Each row of a before or after table is a point. One or more steps were done to the points. Then noise was added and the rows were shuffled. The steps act on how far a point lies along the listed directions, d1 being the first. Write out the steps. A step turns or swaps two directions, mirrors them in a line or flattens them onto one, adds a multiple of one to another, or multiplies one. Angles are multiples of 10 degrees, from the lower direction toward the higher: turns from -170 to 170, lines from 10 to 170 but not 90. Use the fewest steps. Two steps may share a direction if one is a turn and the other turns, adds or multiplies; they go together, in the order done. Otherwise the lowest direction goes first.

Directions:
(1): [ 0.07 -0.04  0.57]
(2): [ 0.57 -0.01 -0.07]
(3): [0.01 0.58 0.04]
Before (13 x 3):
[[ 0.01  0.65  0.20]
 [ 0.16 -0.01  0.02]
 [-0.07  0.44 -0.05]
 [ 0.41 -0.02 -0.49]
 [ 0.15  0.04 -0.06]
 [ 0.47  0.14 -0.12]
 [-0.05  0.27  0.08]
 [-0.14  0.36 -0.02]
 [ 0.45  0.18 -0.28]
 [-0.04  0.21  0.12]
 [ 0.05  0.28  0.10]
 [ 0.02 -0.04 -0.43]
 [-0.12 -0.05  0.13]]
After, 13 rows:
[[ 1.18  0.26 -0.24]
 [-0.12  0.15  0.22]
 [-0.32  0.33  0.16]
 [-0.33 -0.11  0.12]
 [ 1.12  0.19 -0.53]
 [-0.16  0.42  0.18]
 [ 0.12  0.19  0.20]
 [ 0.00  0.47  0.51]
 [ 0.39  0.06 -0.07]
 [ 1.19  0.13 -0.12]
 [-0.12  0.19  0.23]
 [ 0.42 -0.04 -0.01]
 [ 0.13  0.18 -0.41]]
Steps: turn d1 and d3 by -30 degrees; multiply d2 by 2.5

Directions:
(1): [ 0.23 -0.46 -0.37  0.20]
(2): [ 0.24 -0.36  0.44 -0.26]
Before (9 x 4):
[[-0.16  0.30  0.68 -0.35]
 [-0.21  0.42  0.14 -0.09]
 [-0.32  0.37  0.16 -0.08]
 [-0.11  0.09  0.12 -0.20]
 [-0.28  0.09 -0.47  0.24]
 [-0.11  0.33 -0.36  0.31]
 [-0.03  0.25 -0.47  0.39]
 [-0.46  0.71  0.65 -0.44]
 [ 0.04  0.05 -0.46 -0.16]]
After:
[[-0.18  0.61 -0.04  0.10]
 [ 0.12 -0.25  0.92 -0.63]
 [ 0.03  0.11  0.41 -0.29]
 [-0.45  0.37 -0.07  0.01]
 [-0.20  0.54  0.11  0.06]
 [-0.07 -0.02  0.45 -0.25]
 [-0.11  0.29 -0.30 -0.22]
 [ 0.00 -0.09  0.14 -0.24]
 [ 0.24 -0.45  0.62 -0.29]]
Steps: turn d1 and d2 by -60 degrees

Directions:
(1): [ 0.31 -0.49 -0.23  0.33 -0.40  0.23  0.33 -0.27]
(2): [ 0.34 -0.15 -0.04  0.09 -0.05 -0.50 -0.63 -0.31]
(3): [-0.04 -0.02  0.49 -0.29 -0.54 -0.43  0.29  0.01]
Before:
[[ 0.11 -0.01  0.01  0.05 -0.05  0.09  0.16 -0.18]
 [-0.03 -0.32  0.22  0.11 -0.30 -0.47  0.13 -0.33]
 [ 0.26 -0.28  0.37 -0.35 -0.53 -0.66 -0.42 -0.25]
 [-0.33  0.39  0.09 -0.08  0.43  0.16 -0.03  0.17]
 [ 0.04 -0.06  0.20 -0.08 -0.41 -0.22  0.03 -0.28]
 [ 0.16 -0.14  0.48 -0.12 -0.57 -0.59  0.26 -0.15]
 [-0.05  0.20  0.10  0.09  0.69  0.17 -0.17  0.02]
 [-0.35 -0.12  0.50 -0.34 -0.50 -0.24  0.35  0.24]
 [ 0.39 -0.34  0.35 -0.20 -0.83 -0.51 -0.14 -0.29]
 [-0.42  0.16 -0.23 -0.04  0.35  0.04 -0.15  0.18]
 [ 0.21 -0.23  0.08  0.13 -0.49 -0.46  0.03 -0.35]
 [-0.88  0.79  0.01 -0.43  1.08  0.23 -0.48  0.36]
 [ 0.16 -0.05 -0.08  0.00 -0.11 -0.29 -0.24 -0.20]]
After, 13 rows:
[[ 0.32  0.01 -0.12  0.17  0.29 -0.48 -0.71 -0.27]
 [ 0.20 -0.18 -0.19  0.11 -0.19 -0.10 -0.06 -0.25]
 [-0.03 -0.08  0.14  0.18  0.20  0.45  0.54  0.00]
 [-0.18  0.07 -0.14 -0.04  0.51 -0.15 -0.80  0.12]
 [-0.25  0.17 -0.08  0.11  0.29  0.47  0.31  0.10]
 [ 0.05  0.13  0.16 -0.09 -0.02 -0.13  0.02 -0.12]
 [ 0.02 -0.21  0.03  0.20  0.11 -0.49 -0.36 -0.34]
 [ 0.24 -0.11 -0.05  0.15 -0.16 -0.53 -0.39 -0.37]
 [-0.62  0.01 -0.54  0.19  0.50  1.28  0.72  0.15]
 [ 0.12  0.02 -0.04  0.04 -0.02 -0.20 -0.45 -0.32]
 [-0.38 -0.06 -0.25  0.05  0.03  0.29  0.33  0.16]
 [ 0.50 -0.47 -0.32  0.14 -0.02 -0.15 -0.73 -0.43]
 [ 0.51 -0.24 -0.11  0.04 -0.15 -0.44 -0.91 -0.38]]
Steps: turn d1 and d3 by 120 degrees; turn d1 and d2 by -60 degrees

Directions:
(1): [-0.14  0.16 -0.22 -0.29  0.22 -0.25  0.44 -0.51 -0.52]
(2): [ 0.17  0.12 -0.44 -0.08  0.57  0.63 -0.03  0.19 -0.05]
(3): [-0.68  0.14 -0.10 -0.27  0.21 -0.25 -0.49  0.29 -0.06]
(4): [ 0.09 -0.20 -0.62 -0.39 -0.46 -0.14  0.22  0.35  0.11]
Before, 9 rows:
[[-0.29 -0.15 -0.59 -0.50 -0.48 -0.39 -0.01  0.41  0.20]
 [-0.76  0.09 -0.40 -0.65 -0.14 -0.66  0.35 -0.28 -0.44]
 [-0.47 -0.11  0.13 -0.33 -0.26 -0.42 -0.31  0.33  0.08]
 [ 0.11 -0.25  0.02  0.20  0.24  0.46  0.16 -0.43 -0.08]
 [-0.21  0.03  0.28  0.24  0.18 -0.24 -0.42  0.21  0.07]
 [-0.02 -0.20 -0.28 -0.18 -0.38 -0.16 -0.10  0.30  0.23]
 [ 0.17  0.09 -0.46 -0.49  0.26  0.18  0.58  0.12 -0.15]
 [ 0.14 -0.09  0.50  0.10 -0.46 -0.46  0.39 -0.47  0.00]
 [ 0.13  0.12 -0.06 -0.18  0.43  0.11  0.60 -0.73 -0.34]]
After, 9 rows:
[[-0.07 -0.30  0.36  0.28 -0.07  0.08  0.07 -0.52 -0.05]
 [ 0.41 -0.09 -0.44 -0.04  0.05  0.04  0.32  0.13 -0.04]
 [ 0.01 -0.11 -0.50 -0.47  0.03  0.21 -0.05  0.50  0.08]
 [ 0.06 -0.19  0.83  0.37 -0.37 -0.21 -0.14 -0.18  0.45]
 [-0.33  0.06 -0.33 -0.26  0.26 -0.03 -0.27  0.17 -0.06]
 [ 0.24  0.04  0.32  0.33  0.36  0.63 -0.33  0.28  0.38]
 [-0.31 -0.30 -0.04 -0.07 -0.68 -0.06 -0.49  0.85  0.69]
 [-0.45  0.07  0.59 -0.12 -0.18 -0.56 -0.06  0.11  0.10]
 [-0.61  0.07 -0.50 -0.45  0.10 -0.19 -0.44  0.50  0.14]]
Steps: turn d1 and d2 by -140 degrees; swap d3 and d4

Directions:
(1): [-0.12 -0.35  0.04  0.01 -0.20 -0.35  0.24 -0.74  0.41 -0.10  0.37]
(2): [-0.30 -0.50 -0.16 -0.01 -0.02  0.50 -0.73  0.01  0.24  0.07  0.14]
(3): [-0.28  0.17 -0.34 -0.20 -0.27 -0.12  0.04  0.19 -0.43  0.25  0.76]
(4): [ 0.25  0.04  0.24 -0.05 -0.70  0.39  0.23  0.08  0.29  0.55 -0.06]
(5): [-0.18 -0.20  0.40 -0.65 -0.30 -0.21  0.00  0.43  0.11 -0.49 -0.03]
Before (9 x 11):
[[-0.34  0.26 -0.43  0.19  0.29 -0.16  0.37  0.20 -0.54 -0.34 -0.04]
 [ 0.13  0.03 -0.03  0.32  0.52 -0.36 -0.11 -0.24  0.03 -0.02  0.01]
 [-0.22  0.39 -0.19 -0.45  0.13 -0.18 -0.08  0.82 -0.41 -0.37  0.14]
 [-0.06  0.19 -0.06 -0.32  0.43  0.00 -0.32  0.67 -0.40 -0.45  0.01]
 [ 0.12 -0.17  0.08  0.54  0.84 -0.03  0.15 -0.92  0.36  0.02 -0.10]
 [-0.07 -0.88  0.22 -0.47 -0.62  0.12  0.05 -0.02  0.55 -0.08  0.14]
 [ 0.21  0.23  0.19  0.04 -0.30 -0.01  0.29  0.03 -0.04  0.15 -0.18]
 [ 0.52  0.44  0.40  0.39 -0.24  0.37  0.50  0.58 -0.24  0.29 -0.35]
 [-0.01 -0.16 -0.30  0.16  0.08  0.12  0.04 -0.13  0.05  0.48 -0.10]]
After, 9 rows:
[[ 0.20  0.26  0.15  0.09 -0.12 -0.18  0.36 -0.06 -0.11 -0.03 -0.18]
 [-0.07 -0.19 -0.08 -0.21 -0.26  0.35 -0.29  0.12  0.16  0.12  0.43]
 [-0.34  0.08 -0.34 -0.39 -0.61  0.07 -0.04  0.32 -0.03  0.26  0.82]
 [-0.03 -0.03 -0.32  0.16  0.38 -0.08  0.08  0.00 -0.17  0.26 -0.16]
 [ 0.25 -0.15  0.16  0.24  0.04  0.23 -0.29 -0.01  0.40  0.36 -0.21]
 [-0.11 -0.53  0.12 -0.46  0.26 -0.59  0.21  0.14 -0.04 -0.83 -0.09]
 [ 0.41 -0.23  0.47  0.43  0.62  0.69 -0.19 -0.33  0.67  0.18 -0.88]
 [-0.32 -0.02 -0.38  0.12 -0.67  0.52  0.21  0.18 -0.11  0.46  0.27]
 [ 0.48  0.38  0.34  0.59  0.11 -0.09  0.73  0.01 -0.17 -0.01 -0.26]]
Steps: flatten d1 and d5 onto the line at 70 degrees; mirror d2 and d4 in the line at 150 degrees; multiply d3 by 2

Directions:
(1): [-0.18 -0.14 -0.03  0.55 -0.17  0.26 -0.69 -0.06  0.32 -0.52 -0.11  0.07]
(2): [ 0.58  0.38 -0.21 -0.02  0.30  0.21 -0.44 -0.19  0.20  0.44 -0.31 -0.34]
Before:
[[-0.61 -0.49  0.17  0.37 -0.21 -0.21  0.24  0.27 -0.22 -0.80  0.41  0.35]
 [ 0.11  0.12  0.04  0.12 -0.01  0.24 -0.52 -0.20  0.21  0.14 -0.21 -0.22]
 [-0.24 -0.21  0.26 -0.04 -0.02 -0.01  0.40  0.17 -0.20 -0.12  0.10  0.33]
 [ 0.43  0.22 -0.09 -0.18 -0.05  0.18 -0.23  0.12  0.11  0.38 -0.27 -0.20]
 [-0.15 -0.02  0.16 -0.05  0.13  0.23 -0.10 -0.01  0.13 -0.08  0.08 -0.21]
 [ 0.94  0.61 -0.36 -0.23  0.51  0.18 -0.32 -0.41  0.08  1.13 -0.43 -0.63]
 [-0.55 -0.22  0.06 -0.08 -0.40 -0.07  0.02  0.11 -0.19 -0.59  0.21  0.16]
 [ 0.08  0.02 -0.21 -0.15  0.22 -0.23  0.20  0.11 -0.24  0.20 -0.10 -0.05]
 [ 0.35 -0.05 -0.25 -0.01  0.01  0.02 -0.16  0.03  0.04 -0.08 -0.24 -0.11]
 [ 1.14  0.55 -0.32 -0.88  0.66 -0.16  0.51 -0.26 -0.25  1.33  0.04 -0.54]
 [ 0.50  0.20 -0.16  0.09  0.23  0.18 -0.14 -0.23  0.24 -0.07 -0.13 -0.11]
 [ 0.14 -0.06 -0.18  0.42 -0.05  0.21 -0.56  0.01  0.10 -0.02 -0.18 -0.05]]
After, 12 rows:
[[ 0.11 -0.25 -0.17 -0.22 -0.18 -0.13  0.24  0.16 -0.14 -0.22 -0.14  0.05]
 [-0.32 -0.09  0.30 -0.38 -0.19 -0.14  0.40  0.01 -0.18  0.06  0.21  0.01]
 [-0.25 -0.24 -0.18  0.33 -0.02 -0.08 -0.25  0.13 -0.04 -0.31 -0.04  0.17]
 [-0.07 -0.10  0.10 -0.13 -0.02 -0.15  0.53  0.01 -0.09 -0.31  0.25  0.23]
 [-0.02 -0.09 -0.01 -0.12 -0.10 -0.20  0.50  0.25 -0.36  0.30  0.12  0.03]
 [ 0.27  0.12  0.07  0.16  0.17  0.34 -0.35 -0.07  0.13  0.08 -0.22 -0.03]
 [ 0.46  0.38 -0.23 -0.35  0.13  0.17 -0.36 -0.16 -0.08  0.21 -0.21 -0.36]
 [-1.09 -0.71  0.30  0.32 -0.59 -0.30  0.52  0.12 -0.38 -0.72  0.51  0.54]
 [-0.38 -0.27  0.15 -0.05 -0.45 -0.07  0.23  0.41 -0.06 -0.13  0.08  0.27]
 [-0.14 -0.03  0.17 -0.08  0.16  0.14  0.11  0.05  0.10  0.07  0.08 -0.13]
 [-0.91 -0.86  0.16  0.70 -0.65  0.05 -0.34  0.11  0.16 -1.32  0.57  0.67]
 [ 0.87  0.42 -0.29  0.03  0.45  0.17 -0.33 -0.09  0.01  0.55 -0.23 -0.34]]
Steps: turn d1 and d2 by 170 degrees

Directions:
(1): [ 0.18 -0.57  0.22 -0.15 -0.23 -0.18 -0.25 -0.53  0.22 -0.08  0.28  0.63
 -0.40 -0.12]
(2): [ 0.61 -0.43 -0.16  0.21 -0.49  0.14 -0.02  0.25  0.11 -0.18  0.25 -0.57
  0.11 -0.41]
(3): [-0.17 -0.05 -0.04 -0.23 -0.14  0.38  0.06  0.15 -0.29  0.03  0.21  0.57
  0.77 -0.48]
Before, 9 rows:
[[-0.24  0.20 -0.15  0.12  0.19  0.12  0.11  0.38 -0.15 -0.03  0.02 -0.02
   0.39 -0.16]
 [ 0.16  0.08  0.21  0.29  0.13 -0.57 -0.02 -0.43  0.32 -0.06 -0.19 -0.62
  -1.24  0.66]
 [ 0.35 -0.22 -0.20 -0.10 -0.43  0.27 -0.07  0.13 -0.14 -0.23  0.36 -0.17
   0.28 -0.38]
 [ 0.60 -0.40  0.16  0.52 -0.22 -0.25 -0.10 -0.08  0.24 -0.26  0.03 -0.93
  -0.65 -0.15]
 [ 0.14 -0.24 -0.08 -0.05 -0.22  0.22 -0.12 -0.26  0.05 -0.15  0.06  0.16
   0.10 -0.29]
 [ 0.15  0.01 -0.19  0.06  0.01  0.08  0.12  0.28  0.11 -0.03 -0.01 -0.46
   0.19 -0.14]
 [ 0.93 -0.34 -0.09  0.22 -0.53  0.03 -0.01  0.00  0.32 -0.25  0.21 -0.93
  -0.44 -0.32]
 [-0.29 -0.13  0.37 -0.37  0.08  0.12 -0.31 -0.36  0.05 -0.01  0.25  1.15
  -0.01 -0.22]
 [-0.04  0.21 -0.11  0.32  0.32 -0.19 -0.18 -0.18  0.12  0.03 -0.24 -0.25
  -0.44  0.23]]
After (9 x 14):
[[ 0.47 -0.25 -0.05 -0.24 -0.54  0.51  0.08  0.13 -0.16 -0.11  0.48  0.23
   0.72 -0.94]
 [-0.18 -0.22  0.43 -0.16  0.20 -0.34 -0.49 -0.68  0.35 -0.08  0.05  0.72
  -0.89  0.26]
 [-0.24  0.16 -0.08 -0.38 -0.02  0.31 -0.07 -0.06 -0.32 -0.05  0.19  0.53
   0.44 -0.20]
 [ 0.92 -0.62  0.01  0.39 -0.74  0.01 -0.05  0.03  0.20 -0.25  0.39 -0.88
  -0.34 -0.45]
 [-0.15 -0.12  0.00 -0.19 -0.07  0.15 -0.13 -0.38 -0.01 -0.05 -0.05  0.45
   0.03 -0.17]
 [ 0.46 -0.61  0.08  0.17 -0.52  0.35 -0.04  0.13 -0.17 -0.22  0.37 -0.14
   0.60 -0.93]
 [ 0.35 -0.07 -0.28  0.41 -0.11  0.01 -0.16  0.03  0.11 -0.10  0.01 -0.56
  -0.11 -0.19]
 [-0.07  0.18 -0.11 -0.06  0.14  0.22  0.17  0.34 -0.04  0.05 -0.03 -0.11
   0.48 -0.21]
 [-0.35  0.45 -0.08  0.14  0.36  0.02  0.11  0.33 -0.18  0.00 -0.19 -0.11
   0.17  0.12]]
Steps: multiply d1 by 1.3; turn d2 and d3 by 80 degrees

Directions:
(1): [-0.19 -0.47  0.22  0.29 -0.46 -0.39 -0.49  0.02 -0.15 -0.25  0.30 -0.34
 -0.13  0.03 -0.34  0.15  0.54 -0.52]
(2): [-0.05  0.25  0.16  0.42 -0.43  0.17 -0.18 -0.53  0.43 -0.07 -0.30 -0.02
 -0.11  0.62  0.49 -0.37 -0.21 -0.35]
(3): [ 0.46 -0.36 -0.15 -0.20  0.20  0.28 -0.17  0.27  0.45 -0.71 -0.21 -0.13
  0.04 -0.50  0.18 -0.46  0.02 -0.34]
(4): [-0.23 -0.45 -0.21 -0.32 -0.57 -0.30  0.21 -0.19 -0.22  0.27 -0.81 -0.29
 -0.10 -0.34 -0.03 -0.22 -0.22  0.13]
(5): [ 0.23 -0.09 -0.28  0.53 -0.01  0.31  0.10  0.05  0.00  0.07 -0.60  0.73
 -0.14  0.03 -0.63  0.20  0.25 -0.22]
Before (14 x 18):
[[-0.22 -0.55  0.09 -0.15 -0.01 -0.32 -0.18  0.15 -0.06 -0.43  0.19 -0.52
  -0.01 -0.42  0.07 -0.20  0.06 -0.12]
 [-0.06 -0.28  0.14  1.09 -0.26  0.04 -0.23 -0.29 -0.06  0.02  0.10  0.40
  -0.29  0.57 -0.65  0.25  0.53 -0.68]
 [-0.13 -0.09  0.09  0.01 -0.08 -0.31 -0.20 -0.02 -0.15 -0.07  0.16 -0.30
   0.06  0.29  0.17 -0.06 -0.17 -0.21]
 [ 0.23  0.34 -0.12  0.03  0.46  0.23  0.18  0.21  0.06 -0.17  0.20  0.13
   0.03 -0.07  0.09  0.28 -0.38 -0.12]
 [ 0.12  0.77 -0.06 -0.05  0.70  0.58 -0.03  0.13 -0.09  0.12  0.62  0.36
   0.18  0.07  0.01  0.22  0.12  0.08]
 [ 0.49  0.01  0.08  0.07  0.59  0.34 -0.24  0.19  0.32 -0.53  0.44 -0.01
   0.01 -0.16  0.11 -0.10  0.05 -0.10]
 [ 0.56  0.12 -0.24 -0.25  0.75  0.19  0.01  0.38  0.39 -0.47  0.34  0.10
   0.44 -0.27 -0.08  0.08 -0.10  0.01]
 [-0.04 -0.38 -0.27  0.67 -0.57 -0.15 -0.10 -0.31 -0.02  0.06 -0.74  0.59
  -0.14  0.24 -0.77  0.41  0.77 -0.24]
 [ 0.13  0.19  0.40 -0.26  0.35  0.14 -0.34  0.13  0.40 -0.43  0.71 -0.52
  -0.01  0.01  0.72 -0.50 -0.18 -0.01]
 [ 0.01  0.22  0.03 -0.20  0.21 -0.12 -0.14  0.17  0.10 -0.04  0.51 -0.11
  -0.08  0.01  0.01  0.10  0.02 -0.04]
 [-0.03 -0.27  0.16 -0.33 -0.01 -0.13 -0.06  0.22  0.14 -0.30  0.33 -0.04
   0.02  0.08  0.02 -0.02  0.24 -0.21]
 [-0.08 -0.04  0.27 -0.29 -0.05 -0.06 -0.39 -0.10  0.39 -0.57  0.19 -0.63
   0.06 -0.23  0.60 -0.44 -0.03 -0.07]
 [ 0.01 -0.44 -0.22  0.92 -0.29 -0.19 -0.17 -0.08 -0.17  0.04 -0.41  0.52
  -0.25  0.41 -1.32  0.76  0.76 -0.83]
 [ 0.17  0.41 -0.08  0.33  0.21  0.27  0.00 -0.21  0.36 -0.15 -0.29  0.68
   0.04  0.23 -0.30 -0.08  0.15  0.07]]
After:
[[-0.11 -0.18 -0.45  0.50 -0.74 -0.01  0.38 -0.74  0.15  0.46 -1.63  0.36
  -0.28  0.51 -0.42  0.00 -0.27 -0.40]
 [ 0.51 -0.56 -0.20  0.02  0.17 -0.09 -0.38  0.39  0.36 -0.80  0.15 -0.14
   0.25 -0.42 -0.49  0.04  0.39 -0.61]
 [ 0.11 -0.10  0.01  0.25  0.04 -0.05 -0.20  0.23 -0.02 -0.39  0.25 -0.15
  -0.11 -0.10 -0.18  0.35  0.02 -0.56]
 [ 0.01 -0.42 -0.22 -0.43  0.34 -0.02  0.26  0.26 -0.02 -0.28 -0.31 -0.18
   0.09 -0.71  0.08 -0.32 -0.25  0.25]
 [-0.16 -0.08  0.15 -0.57  0.13 -0.18 -0.13  0.08  0.07 -0.30  0.19 -0.59
   0.13 -0.52  0.40 -0.23 -0.06  0.29]
 [-0.08  0.17 -0.30  0.42 -0.57  0.11  0.27 -0.77  0.29  0.36 -1.18  0.59
  -0.08  0.59  0.04 -0.04 -0.02  0.19]
 [-0.11 -0.38  0.31 -0.46  0.04 -0.34 -0.36  0.33 -0.13 -0.29  0.62 -0.78
  -0.09 -0.42  0.19 -0.22  0.13  0.03]
 [-0.15 -0.13  0.07  0.25 -0.18  0.02 -0.58  0.05 -0.29 -0.15  0.45 -0.15
  -0.07 -0.10 -0.46  0.22  0.73 -0.65]
 [-0.17 -0.06 -0.03 -0.25  0.01 -0.34  0.07  0.03 -0.31  0.13 -0.01 -0.24
   0.12  0.11  0.15 -0.02 -0.33  0.12]
 [-0.03 -0.44 -0.03 -0.51 -0.11 -0.13  0.15  0.20  0.08 -0.17 -0.16 -0.01
  -0.01 -0.19 -0.05 -0.12  0.09 -0.09]
 [ 0.26 -0.61  0.04  0.07 -0.06 -0.08 -0.41  0.10  0.10 -0.55  0.05 -0.38
  -0.13 -0.40 -0.20 -0.17  0.29 -0.36]
 [-0.45 -0.30 -0.01  0.54 -0.90 -0.20  0.23 -0.84 -0.17  0.62 -0.83  0.00
  -0.30  0.56 -0.08 -0.22 -0.24 -0.18]
 [-0.14  0.23  0.20  0.50 -0.30 -0.09 -0.36 -0.45  0.28 -0.19 -0.05  0.25
  -0.04  0.49 -0.25 -0.12  0.33 -0.24]
 [-0.05 -0.17 -0.09 -0.24 -0.08 -0.31 -0.13  0.20 -0.07 -0.03  0.16 -0.20
  -0.15 -0.26 -0.26  0.06  0.16 -0.15]]
Steps: turn d1 and d4 by 100 degrees; add -0.7 times d2 to d3; turn d2 and d5 by -40 degrees

Directions:
(1): [ 0.31  0.22  0.10  0.21  0.03 -0.24 -0.24  0.02  0.68  0.60 -0.23 -0.45
  0.43  0.29 -0.14  0.00 -0.14 -0.04  0.73  0.02]
(2): [-0.04  0.46 -0.27  0.37 -0.29 -0.49  0.28  0.56 -0.10 -0.15 -0.53 -0.45
 -0.38  0.00 -0.06  0.40 -0.36  0.09 -0.34  0.07]
(3): [-0.14 -0.11 -0.66  0.27 -0.05 -0.40 -0.42 -0.58  0.02  0.07 -0.05 -0.12
 -0.49  0.04  0.07  0.13  0.80  0.10  0.13  0.23]
(4): [-0.32  0.53 -0.02  0.22  0.32  0.48 -0.17  0.35 -0.17  0.37 -0.68  0.48
  0.13 -0.19 -0.07 -0.31  0.39  0.22  0.00  0.30]
(5): [ 0.09 -0.05  0.40  0.46  0.04  0.32  0.37 -0.26  0.36 -0.14 -0.29 -0.14
 -0.41  0.13  0.88 -0.24  0.07  0.35  0.03 -0.36]
Before (8 x 20):
[[-0.17 -0.10 -0.33  0.22  0.18  0.10 -0.34 -0.43 -0.18  0.13  0.29  0.12
   0.02 -0.05  0.05 -0.29  0.27 -0.07  0.32  0.16]
 [ 0.33 -0.23  0.21  0.02  0.02 -0.22 -0.02 -0.48  0.47 -0.05  0.10 -0.46
   0.00  0.29  0.49  0.06 -0.16  0.06  0.25 -0.37]
 [-0.03  0.02  0.13  0.19  0.17 -0.08 -0.13 -0.41  0.21  0.05 -0.13  0.15
  -0.37  0.20  0.47 -0.04  0.10  0.10  0.29 -0.23]
 [-0.06 -0.18  0.46 -0.29  0.13  0.79  0.76  0.18 -0.30 -0.48  0.14  0.42
  -0.23 -0.15  0.52 -0.03 -0.40  0.14 -0.65 -0.24]
 [-0.19 -0.15 -0.41  0.20 -0.16 -0.09 -0.18 -0.31  0.24  0.16  0.06 -0.03
  -0.28 -0.05  0.04  0.03  0.56  0.01 -0.08 -0.04]
 [ 0.28 -0.15  0.40 -0.18 -0.06  0.40  0.05  0.14  0.15  0.02 -0.01  0.08
   0.59  0.15 -0.24 -0.22 -0.40  0.10  0.27 -0.05]
 [-0.17 -0.39 -0.78 -0.22  0.02 -0.54 -0.91 -0.33 -0.31  0.23  0.60  0.10
   0.56 -0.06 -0.85  0.27  0.36 -0.45  0.29  0.29]
 [ 0.02 -0.72  0.63 -0.64  0.09  0.83  0.08 -0.36 -0.29 -0.49  0.79  0.87
   0.22  0.04  0.29 -0.63  0.23 -0.12 -0.17 -0.23]]
After:
[[ 0.41 -0.08  0.17  0.13 -0.03 -0.30  0.05 -0.31  0.45 -0.04  0.00 -0.54
   0.00  0.28  0.39  0.11 -0.27  0.07  0.18 -0.41]
 [-0.01  0.24  0.47 -0.05  0.20  0.79  0.66  0.57 -0.04 -0.10 -0.33  0.29
   0.05 -0.08  0.39 -0.01 -0.45  0.29 -0.36 -0.11]
 [ 0.24 -0.28  0.26 -0.11 -0.18  0.37 -0.02 -0.04  0.08 -0.13  0.11  0.05
   0.36  0.14 -0.08 -0.26 -0.31  0.16  0.15 -0.13]
 [-0.13 -0.19 -0.43  0.38  0.18  0.04 -0.31 -0.64 -0.12  0.07  0.26  0.04
  -0.23 -0.03  0.26 -0.31  0.41  0.01  0.32  0.16]
 [ 0.01  0.20  0.10  0.19  0.07 -0.20 -0.03 -0.26  0.14 -0.06 -0.23  0.09
  -0.44  0.16  0.48  0.04 -0.08  0.08  0.17 -0.27]
 [-0.22 -0.70 -0.96 -0.07  0.18 -0.38 -1.22 -1.10 -0.08  0.34  0.74  0.25
   0.29  0.00 -0.47  0.10  1.07 -0.30  0.55  0.29]
 [-0.18 -0.10 -0.39  0.22 -0.21 -0.11 -0.13 -0.25  0.30  0.17 -0.01 -0.11
  -0.27 -0.02  0.03  0.03  0.54  0.06 -0.08  0.00]
 [ 0.01 -0.37  0.43  0.07  0.18  0.68 -0.10 -0.61  0.19 -0.11  0.02  0.58
  -0.14  0.23  0.68 -0.78  0.73  0.22  0.21 -0.11]]
Steps: flatten d1 and d4 onto the line at 130 degrees; turn d2 and d5 by -30 degrees; add -0.7 times d2 to d3
